Every row gives one point. Examples show where two turns around zero, p and q, send a point. Where does a point land after both, in the order given? Backwards means that the second turn is done in reverse. Each puzzle has new turns, and all numbers are rounded.

Turn p:
[-16.9   9.3] => [-15.1  12.0]
[6.9 4.4] => [7.5 3.2]
[ 10.0 -13.8] => [  7.5 -15.3]
Turn q:
[-18.0  -4.7] => [-14.6 -11.5]
[-0.8  5.3] => [-2.9  4.5]
[18.8 -0.6] => [17.5  7.0]
Where do these land?
q, then p: [ 4.3 -7.9] => [ 6.1 -6.6]
q, then p: [3.9 6.0] => [2.3 6.8]
q, then p: [-17.5   0.7] => [-17.2  -3.5]
q, then p: [20.9 -9.4] => [22.6 -4.1]
q, then p backwards: [-11.6  10.6] => [-15.5   2.4]

Turn p:
[10.1 -3.3 -7.0] => [ 0.8 -9.3 -8.7]
[ -1.2  -4.6 -12.8] => [ -9.2  -1.4 -10.0]
[  1.6 -11.5  -2.2] => [-7.9 -8.7  0.6]
[-10.5  19.4  22.0] => [16.3 19.4 18.0]
Turn q:
[10.3 -3.0 -3.0] => [ 9.8 -4.7  2.5]
[ 3.5 -1.5 27.2] => [-12.3  -3.8  24.3]
[-13.2  -3.8  -8.2] => [ -6.9  -0.7 -14.4]
[ -0.6   8.3 -16.0] => [  9.4   9.2 -12.4]
Where do these land?
q, then p: [  8.3   0.9 -10.0] => [ 5.7 -9.1 -7.4]
p, then q backwards: [  3.0 -12.7  -7.8] => [ -8.9 -12.1   2.4]
p, then q: [ 8.3 12.7 20.7] => [11.5 -3.9 22.6]
p, then q backwards: [-19.7  -0.9  -2.9] => [-11.8  12.8   9.8]

Turn p:
[14.1 -6.5  1.2  1.0] => [  7.7  -8.0 -10.8  -2.1]
[-22.5   1.9  21.8  -3.1] => [ 8.0  9.9 28.1 -6.6]
[-12.6   1.8 -15.1  11.6] => [-11.7   2.7   4.1  19.0]
[  5.7  -4.6 -14.9  -5.7] => [-11.4  -9.8  -9.0   0.4]
[15.3  7.5  7.0 -3.8] => [  7.4   5.3 -12.4 -10.8]
Turn q:
[-18.7  13.5   5.6 -11.3] => [-10.5  13.6  14.3 -13.9]
[ -0.2 -14.1   5.6 -16.0] => [  2.7 -15.4   3.8 -15.1]
[  9.2 -13.1 -20.0   3.9] => [ -2.5 -10.7 -23.1   4.1]
[  4.9 -10.6   9.6  -0.2] => [  6.7 -12.2   5.6   1.5]
[-8.2 12.1 -2.7 11.4] => [-8.5 13.5  2.2  9.5]
[13.1 12.2  1.9 12.3] => [12.1 11.2 -2.8 14.0]
Where do these land?
q, then p backwards: [-14.2  14.8 -15.5 -10.0] => [  0.9  23.1  -5.0 -14.1]
p, then q: [15.4 -4.1 -1.7 -9.1] => [ -3.9  -7.3 -12.5 -10.8]
p, then q backwards: [  2.5  -1.9  18.7 -15.6] => [  2.3   1.3   8.4 -22.9]
q, then p: [-6.6  4.5 -5.2 11.8] => [-1.3  9.2  5.3 10.8]
p, then q backwards: [-5.8  7.8 21.6 16.1] => [13.5 20.0 15.2  2.7]
q, then p: [-2.5 -4.1 -7.1  0.3] => [-6.1 -3.1  3.7  3.6]
p, then q: [ 11.2 -17.2 -10.7   6.4] => [ -7.0 -17.0 -12.2   9.4]
